Each point is reached from the start by the listed moves, each made 0, 1 or 2 times, or once backwards (-1), plus a little noise. Say if it took an odd or an even number of moves. Then give how often each move was made.
(in the rows, 128 means zero)

Moves:
(1): [161 112 132 132 122]
(2): [146 185 121 131 125]
(3): [134 129 162 154 126]
Start: [123 139 145 128 132]
Points:
[138  66 157 130 128] => even (1, -1, 0)
[190 109 154 138 119] => even (2, 0, 0)
[ 70  97 148 120 142] => even (-1, -1, 0)
[ 66  96 114  94 144] => odd (-1, -1, -1)
[185 182 211 187 121] => even (1, 1, 2)

Moves:
(1): [165 128 123 127 127 128 144 129 129 126]
(2): [131 161 129 131 137 129 124 130 123 135]
(3): [127 124 165 123 142 125 136 119 135 133]
(4): [128 120 124 169 139 113 128 139 120 130]
(5): [129 118 120 121 152 134 131 131 121 131]
(6): [133 127 133 137 122 159 127 119 120 127]
(7): [107 133 115 133 121 130 171 119 131 132]
(8): [119 127 141 124 119 132 137 158 127 135]
(9): [135 128 122 139 131 136 121 132 174 135]
Start: [126 144 129 132 107 118 117 124 139 133]
Points:
[183 203 101 225 137  90 185 143 119 150] => odd (2, 2, 0, 2, 0, 0, 1, 0, 0)
[107 102 207 153 194 119  79 163 174 163] => odd (-1, 0, 2, 1, 2, 0, -1, 1, 1)
[ 55 125 157 106 151 121 174 139  88 147] => odd (-1, 0, 1, 0, 2, 0, 1, 1, -1)
[136 181 187 216 100 175 218 121 226 171] => odd (1, 1, 2, 1, -1, 2, 2, 1, 2)
[213 195 127  82 117 209 119 183  51 143] => even (2, 2, -1, -1, 2, 2, -1, 2, -1)
[123 115  81 214  68  60 182 181 136 133] => odd (1, -1, -1, 2, -1, -1, 1, 1, 0)

Moves:
(1): [158 132 122 122 136 129 130 120 121 120 128 133 122 116 121 137 130]
(2): [132 183 129 133 122 144 123 127 124 122 127 129 125 124 144 127 125]
(3): [136 120 162 135 116 130 122 138 120 123 128 152 128 127 123 139 127]
(4): [124 127 130 181 133 140 139 126 121 126 110 127 125 130 132 137 145]
(5): [124 127 144 130 176 139 120 130 123 114 121 130 131 126 126 147 135]
(6): [125 122 126 132 118 170 132 132 139 109 126 117 128 116 126 125 127]
(7): [123 127 142 119 143 121 182 141 130 125 126 128  95 140 127 136 131]
(8): [136 129 112 133 132 125 130 170 132 130 121 135 139 131 111 123 120]
(9): [131 129 145 130 137 127 124 124 177 143 138 116 131 122 118 114 138]
(10): [136 139 133 116 132 145 129 135 122 162 128 127 137 141 125 120 130]
(11): [132 127 124 139 126 137 128 126 135 122 173 133 129 131 137 131 120]
(12): [117 128 120 123 135 136 136 115 139 131 129 174 140 141 146 128 118]
(13): [130 130 125 123 132 121 140 125 126 117 125 123 162 130 126 126 124]
(14): [141 124 113 128 121 127 108 129 134 116 127 110 123 189 123 152 133]
Start: [120 114 127 143 133 123 136 131 114 142 127 147 118 128 133 146 105]
Points:
[188  88  59 242 121 124 114  89 100 205 193 151 114 132 138 147 127] => odd (2, -1, -1, 2, -1, -1, -1, 0, 0, 1, 2, 0, -1, 0)
[144  86 221 196 236 182 150 190 209  87  56 174 136 249  82 227 152] => odd (0, 0, 2, 1, 2, 1, 1, 1, 2, 0, -1, 1, 1, 2)
[172 111  99 171 211 212  30 214 183 123 151 112 183 240  78 193 114] => odd (0, 0, 0, 0, 2, 1, -1, 2, 1, 1, 1, 0, 0, 2)

Moves:
(1): [153 133 125 130 125 140 131 123 122 133 132 127 125 134 124 128 125 121
 129 130 132 140 121 117]
(2): [124 150 135 124 137 128 128 116 130 115 128 135 121 127 131 127 123 128
 134 139 134 125 126 115]
(3): [131 118 147 121 124 124 129 125 131 129 128 124 121 136 123 127 128 127
 128 133 131 123 126 130]
(4): [124 135 134 157 130 131 131 134 132 117 132 132 126 138 127 124 122 134
 117 120 118 139 128 122]
(5): [137 128 120 132 159 125 127 115 129 127 123 131 123 129 137 127 137 129
 120 120 129 125 133 128]
(6): [125 127 124 128 129 150 128 126 135 128 130 125 127 128 128 127 129 125
 128 130 128 128 125 128]
(7): [133 135 124 126 134 124 153 125 133 125 126 125 134 132 128 134 122 132
 122 123 121 128 118 126]
(8): [129 130 130 119 132 129 124 146 127 124 123 129 129 132 128 125 127 128
 125 126 131 127 125 125]
(9): [134 133 126 122 127 124 116 132 155 133 130 126 135 128 120 139 125 127
 135 124 129 127 132 125]
(10): [121 133 131 139 132 131 129 136 131 147 122 136 133 127 119 128 131 121
 129 123 129 121 124 134]
(11): [125 121 133 126 139 123 126 137 124 142 157 130 134 135 138 141 134 131
 131 120 140 115 126 130]
(12): [127 118 128 126 126 122 131 126 127 123 130 147 128 134 130 132 132 127
 126 132 128 125 133 124]
(13): [131 132 140 124 126 138 122 124 125 125 123 122 158 132 124 122 120 128
 127 127 121 126 133 134]
(14): [122 127 122 125 133 128 126 125 121 127 125 125 125 147 131 128 125 130
 138 130 127 123 129 127]
(15): [131 128 127 129 132 128 124 125 129 136 120 137 122 134 150 126 115 142
 120 142 120 125 125 119]
(16): [131 125 128 132 139 133 127 129 126 129 117 116 128 125 130 149 123 123
 130 141 132 126 127 121]
(17): [129 134 125 138 126 126 131 129 137 134 125 126 137 132 137 127 151 126
 126 136 131 127 125 129]
(18): [132 133 128 136 126 135 133 125 127 129 122 132 129 125 119 130 136 153
 125 129 127 123 130 120]
(19): [134 123 132 131 130 128 134 131 129 127 125 129 125 123 135 129 132 125
 150 127 114 123 124 125]
(20): [132 121 123 131 141 128 130 137 136 130 136 118 133 127 115 117 116 129
 133 158 130 125 128 126]
(21): [129 122 130 133 126 126 133 125 133 124 124 129 133 127 131 126 122 130
 134 125 144 130 125 121]
(22): [122 131 133 124 133 126 137 126 128 134 128 136 128 132 130 128 136 137
 131 124 125 150 132 134]
(23): [128 134 131 125 119 133 137 131 131 137 135 124 126 131 131 122 129 121
 129 121 128 125 163 129]
(24): [143 138 128 131 119 128 121 137 138 116 124 137 125 132 132 131 113 132
 128 137 139 118 135 160]
Start: [139 135 109 124 143 129 137 116 126 142 148 150 130 126 129 133 140 112
 116 122 119 100 142 146]
Points:
[165 200 118 188 213 157 196 112 132 120 208 131 202 175 130 153 161 141
 103 138 177 155 112  41] => even (2, 2, -1, 2, 0, 0, 1, 1, 0, -1, 2, 0, 1, 0, -1, 1, 2, 1, -1, 1, 2, 1, 0, -1)
[220 130 111 133 139 145 140  88 117 171  72 180 145 180  98 145 101 179
 140 216 125 114 129 196] => odd (2, -1, 1, -1, 0, -1, 0, -1, 0, 1, -1, 1, 1, 2, 1, 1, 0, 2, 0, 1, 0, 2, -1, 2)
[152 135 100 130 166 205 153 174 171 191  88 113 213 142  82  83  82 144
 143 176   9  60  56 114] => even (0, -1, 0, 0, -1, 2, 2, 2, 1, 2, -1, -1, 2, 1, 2, -1, 0, 1, 2, 2, -1, -1, -1, -1)
[216 104  59 149 229 171  75 169 184 180 167 159 155 179 181 174 152  67
 193  90 178  48  91 142] => odd (2, -1, -1, 0, 2, 2, -1, 2, 2, 1, 2, 0, 0, 2, 0, 0, 1, -1, 2, 0, 2, -1, -1, 1)
[157 187 104 152 179 156 170  98 160 141 152  91 132  92 112 155 161  65
 149 157  79 197 173  99] => even (1, 1, -1, 1, 0, 0, 0, -1, 1, -1, -1, -1, 0, -1, -1, 2, 1, -1, 1, 1, -1, 2, 1, -1)
[135  95 125  60 249 144 172 104 206 201 153 122 174 175 133 162 100 117
 114 114 158  36 200 100] => even (-1, 0, 2, -1, 2, 2, 2, 1, 2, 1, 1, 1, 1, 1, 1, 1, -1, 0, -1, 1, 2, 0, 2, -1)

Moves:
(1): [135 134 125 134 132 131 130 128 125 124 132 124 135 126 132 127 131 137
 125 132 126 126 122 130]
(2): [124 146 122 122 128 126 141 120 140 126 144 127 126 129 121 139 124 124
 137 140 122 126 129 138]
(3): [138 131 146 126 120 126 125 124 127 122 128 128 123 119 126 123 130 135
 118 132 129 129 119 131]
(4): [122 127 127 139 126 127 135 132 129 125 124 125 125 124 124 126 123 123
 128 133 126 117 122 128]
(5): [131 139 129 127 143 119 124 135 127 121 131 119 120 121 122 129 128 130
 122 119 139 141 128 124]
(6): [122 128 129 126 129 141 127 128 133 126 122 126 134 124 123 130 127 128
 125 127 129 121 140 131]
(7): [130 126 129 123 133 140 140 129 124 132 120 126 129 130 124 124 127 117
 122 128 126 124 127 127]
(8): [131 136 125 130 128 128 130 133 137 136 121 141 134 122 123 129 128 134
 130 124 124 129 122 123]
(9): [125 114 125 128 130 125 133 126 138 118 134 129 128 119 130 126 129 129
 118 127 134 132 126 122]
(10): [118 124 136 137 134 126 125 118 128 143 126 129 125 123 134 129 131 128
 125 137 138 131 122 132]
(11): [122 124 129 131 129 132 129 137 119 135 143 133 122 126 138 117 120 145
 121 118 129 129 125 129]
(12): [125 129 123 129 136 128 124 118 119 121 123 145 127 130 126 124 134 126
 128 128 125 126 130 131]
(13): [124 131 140 131 136 131 126 127 125 128 122 132 142 136 132 135 121 116
 127 127 113 129 135 125]
(14): [124 113 132 122 141 134 120 129 133 121 123 134 135 145 120 136 123 129
 143 119 140 120 116 125]
(15): [125 131 132 128 122 127 137 134 131 121 121 132 120 126 137 134 128 134
 134 128 132 132 129 129]
(16): [128 123 131 135 131 129 134 128 127 129 132 134 122 125 119 133 126 133
 136 128 125 136 128 128]
(17): [121 131 130 130 127 126 129 134 123 124 134 124 133 130 125 133 140 131
 118 129 130 128 124 123]
(18): [123 124 130 126 128 111 137 120 124 126 119 122 120 130 120 127 123 156
 122 134 129 123 131 121]
(19): [122 136 139 124 140 130 131 121 130 133 130 125 134 130 136 122 138 122
 145 117 117 124 125 118]
(20): [129 128 130 127 136 128 122 146 131 133 135 135 124 134 128 125 133 130
 135 150 130 127 129 133]
(21): [125 128 129 122 124 125 129 131 121 126 129 130 138 119 127 118 123 127
 132 133 141 131 125 120]
(22): [121 131 130 130 130 130 123 129 133 127 124 126 125 138 128 114 127 129
 125 131 123 139 123 134]
(23): [133 131 134 136 124 129 134 123 132 133 135 130 129 142 127 118 133 123
 121 125 140 123 139 119]
(24): [131 121 130 127 129 115 133 133 125 129 132 128 136 124 127 126 131 129
 128 125 130 128 129 140]
Start: [137 125 120 146 135 123 123 135 138 114 133 118 143 131 120 133 131 127
 142 137 123 120 121 117]
Points:
[ 75 135 129 194 215 118 129 153  79  92 105 137 130 112 120 117  86 153
 120 201 145 149 100 119] => even (2, 0, -1, 2, 2, 0, 1, -1, 0, 2, 1, 2, 2, 0, 1, 1, 0, 1, -1, 1, 2, 1, -1, -1)
[120 141 182 174 194 143  81 238 139  79 157  75 142 189 135  79 141 192
 135 114 159  94  93 131] => even (2, -1, 1, 2, 2, 2, -1, -1, -1, -1, 2, -1, 0, 2, 1, -1, 1, 0, 1, 2, -1, 2, 1, 1)
[118 139 133 157 171 128 152 109 126 158 165 101 141 141 111  78 126 167
 156  57 143  95 163  92] => even (0, 0, -1, 0, 1, 2, 0, 0, -1, 0, 2, 0, -1, 0, -1, 1, -1, 1, 2, -1, 0, 0, 2, 1)
[106 145 173 168 164 147  67 140 191 121 204 123 110 193  95 130 139 113
 115 198 193 100 101 153] => odd (-1, 2, 2, 1, 1, 1, -1, -1, 0, 2, 1, 0, 0, 2, -1, -1, 1, -1, -1, 2, -1, 1, 2, -1)
[ 66 103 108 141 201 124 176 109 170  75  93 180 161  65  74 184 137 127
 207 117 191 123  67  81] => odd (0, 1, -1, 1, 1, 1, 1, 2, 2, 2, -1, 2, -1, 2, 2, 2, 1, 0, 1, -1, 2, -1, -1, 0)
[132 140 136 207 142 129 138 145 183 130 105 172 136 225 121 140 126 124
 218 165  96 124 123 125] => even (1, 0, -1, 1, -1, -1, -1, 1, -1, 0, -1, 0, 1, 1, 2, 2, -1, 0, 0, 1, -1, 2, 2, 0)
[ 95 123 221 180 181 151 113 202 133 130 115 153  92 145  85  55 123 231
 129 160 249 141  73  82] => odd (0, -1, 2, 1, 2, 2, 1, 1, -1, 2, 2, 0, -1, 2, 2, 2, 1, 1, 0, 2, 2, 2, 2, -1)
[106 131 170 137 137 160 130 169 199  95 137 184 116 151 109 182  93 156
 162 206  75 130 110 164] => odd (-1, 2, 2, 0, -1, 1, 0, 1, 1, 0, 1, 0, 2, 1, 2, 1, 0, 0, -1, 2, -1, 1, -1, -1)
[101  34 140 186 148 111 114 141 142  89 137 161 198 135 125 111 148 101
 145 123 188  89  81 111] => odd (0, -1, 0, 2, -1, 0, -1, 0, 2, 1, 0, 1, 0, 2, 0, 0, 1, -1, 0, 0, 1, 0, 1, 2)
[ 86 162 197 198 181  53 191 109  67 132 118 145 161  93 147 103 131 168
 157 147 129 104 134  95] => even (1, 0, 0, 2, 1, 0, 0, 0, -1, 2, 1, 2, 2, -1, 2, 1, 0, 2, 2, 0, 2, -1, 1, 2)
[ 93  80 108 187 149 106 182 112  92 115 167  83 168 117 166  29 165 160
  75 100 116  72 105  97] => odd (2, -1, -1, 2, -1, 0, 1, -1, 2, 0, 2, 1, -1, -1, -1, -1, 1, 1, 2, -1, 0, 1, 1, 2)

Moves:
(1): [131 121 134 123 130 138 118 135 128 128 135 121 135 129 134 123 135 143
 128 125 116 118 125 135 135 135]
(2): [141 124 129 117 132 134 145 134 123 122 128 120 109 129 125 134 129 125
 122 123 136 135 125 132 133 129]
(3): [125 124 130 128 122 128 129 126 126 130 131 127 120 125 122 125 137 137
 128 124 127 131 132 124 123 129]
(4): [135 120 124 123 126 127 130 131 118 126 120 130 132 138 130 128 128 133
 118 130 121 125 121 130 134 129]
(5): [133 131 127 125 130 126 119 128 129 141 123 128 135 131 127 127 136 128
 128 127 126 124 131 125 129 132]
(6): [126 129 124 129 128 121 129 136 128 131 131 130 130 130 125 129 129 122
 130 134 127 130 133 136 132 125]
(7): [125 130 137 123 124 129 132 117 128 131 119 127 132 132 119 132 115 118
 123 125 132 137 129 127 128 130]
(8): [132 132 128 120 121 135 127 126 138 135 122 133 133 119 125 127 136 124
 128 129 129 127 119 128 122 136]
(9): [132 133 137 131 115 117 128 118 126 140 123 139 151 133 131 115 125 123
 127 124 135 119 129 125 118 127]
(10): [131 119 130 123 128 123 115 131 124 125 119 132 124 123 128 119 126 125
 127 128 130 121 125 129 125 131]
(11): [130 137 126 127 130 140 133 124 136 138 131 129 128 134 121 128 129 129
 116 130 132 143 121 125 124 131]
(12): [123 124 123 129 117 131 129 135 129 130 139 127 127 110 130 125 124 121
 132 123 130 127 124 124 124 121]
(13): [134 125 124 118 128 127 126 125 132 129 127 133 122 125 144 115 133 116
 122 123 133 119 128 136 127 134]
(14): [135 121 119 125 120 132 129 127 141 126 126 127 123 116 132 128 129 127
 138 124 124 138 131 129 116 122]
(15): [126 128 124 139 132 120 122 125 125 115 130 128 134 121 125 125 129 127
 134 124 138 126 134 135 118 128]
(16): [119 116 123 131 140 129 120 130 120 129 132 137 123 145 135 132 122 124
 125 134 127 114 120 135 130 116]
(17): [129 126 127 137 128 134 121 130 120 127 125 131 128 135 130 120 136 128
 125 129 123 121 126 127 142 121]
(18): [139 126 130 121 130 132 143 130 144 126 135 125 125 125 123 125 132 122
 119 119 112 127 137 120 122 136]
(19): [131 115 126 131 119 114 113 127 138 126 135 128 137 117 134 128 133 120
 123 132 141 126 128 124 116 123]
(20): [129 130 120 117 131 141 143 137 138 130 131 119 138 134 130 132 139 144
 139 126 116 120 141 119 123 132]
(21): [126 130 134 131 125 119 125 127 126 126 131 119 126 128 123 123 123 118
 117 134 130 127 118 136 126 127]
(22): [123 123 130 133 122 126 127 129 122 132 133 124 125 135 127 132 120 124
 137 130 135 141 122 125 136 132]
(23): [123 142 125 134 117 129 115 133 123 126 134 129 140 145 118 142 117 128
 141 136 130 140 142 135 125 123]
(24): [120 124 139 124 128 131 137 133 114 124 127 122 113 119 137 124 133 111
 126 124 128 136 123 133 120 119]
Start: [134 120 134 129 116 123 130 132 123 124 121 137 129 129 131 110 121 120
 124 127 127 129 121 122 130 130]
Points:
[140 121 164 116 107 123 151 115 107 169  97 139 142 132 122  47 142 106
 102 106 141 126  91 109  92 154] => odd (0, 0, 1, 0, 1, 0, 0, 0, 2, 2, 2, 0, 0, 0, 1, 0, 0, 0, -1, 1, 1, 1, -1, 1)
[202  18 113 107  94 110 112 123 155 118 113 181 146 114 194  46 189 103
  76 110 128  56  76 141  80 122] => odd (1, 1, 1, 2, -1, 0, -1, 2, 2, 0, 0, -1, 1, 2, 1, 2, 1, 1, 2, 0, 0, 0, -1, 0)
[135  58 171 108  49 110  95 133 108 129 139 131 145 132 122 145 112  71
 122 117 126 165 126 155  58  91] => odd (2, 1, 2, 1, 1, 0, 2, 1, 1, -1, -1, 0, -1, 2, 0, 2, -1, 1, 2, -1, 0, 0, 2, 2)
[143 121 161 113  79 139  91 134  67 106 128 133 157 121 152  73 135 101
 104  95 187 145 138 164  83 132] => odd (2, 1, 1, 1, 0, -1, 1, -1, 1, 1, 2, 1, 2, -1, 2, -1, 0, -1, 1, 0, -1, -1, 2, 2)
[153 127 103 163  48  90  81 142 134 148 154 165 203 165 103  76  82  27
 119 147 200 128 107 138  92 115] => odd (-1, 1, -1, 0, 0, 1, 0, 1, 2, 2, 2, 2, 1, 0, 2, 1, 2, 1, 1, 1, 2, 2, 2, -1)
[191 142 160  80  38  83 134 100 213 215 133 146 177  80  76  89 106   7
  33 125 195 157  85 118  65 149] => odd (0, 2, 0, -1, 2, 2, 2, 2, 2, 0, 2, 2, 0, 0, -1, 0, -1, 1, 2, -1, 2, -1, 0, -1)
[165  77 109 113  51  71 124  92 176 132  92 158 160  95 154  88 141  82
 113 132 160 145 103 112 112 167] => odd (-1, -1, 1, 2, -1, 1, 1, 2, 0, -1, -1, -1, 2, 1, 0, -1, 0, 0, 2, 0, 0, 2, -1, -1)
[169  89  74  91  82 130 131 152 173 126 122 173 165 117 146  99 140  91
 121 128 168 119 141 121  41 107] => odd (-1, 1, 0, 1, -1, 1, 0, 1, 1, 2, 2, 1, 1, 1, 1, 1, 0, 0, 2, 2, -1, -1, 1, 0)
[165  79  98  76  87 174 119 145 234 197 164 161 190 111 164  84 163 109
 129 107  83 109 115 108  59 156] => odd (2, -1, 0, 0, 1, 1, 0, 2, 1, 0, 2, 1, 1, 2, 0, 2, -1, 2, 1, 1, -1, 1, 0, 0)
[ 93 139 117 133 125  94  99 134  78 104 104 153 186 207 158 131  85  77
 150 155 130 108 179 196 132  94] => odd (0, -1, -1, 1, 0, 2, 2, -1, 0, -1, -1, -1, 2, 0, 1, 1, 0, -1, 0, 1, 0, -1, 2, 1)
[167 154 120  84  72 158 180 153 149 160 111 134 144 177  95 136 162 151
 184 120  88 150 176  96 104 155] => even (-1, 1, 2, 0, 1, 0, -1, 2, 1, 0, -1, -1, 0, 1, -1, 0, 0, 1, -1, 2, 0, 1, 2, 0)
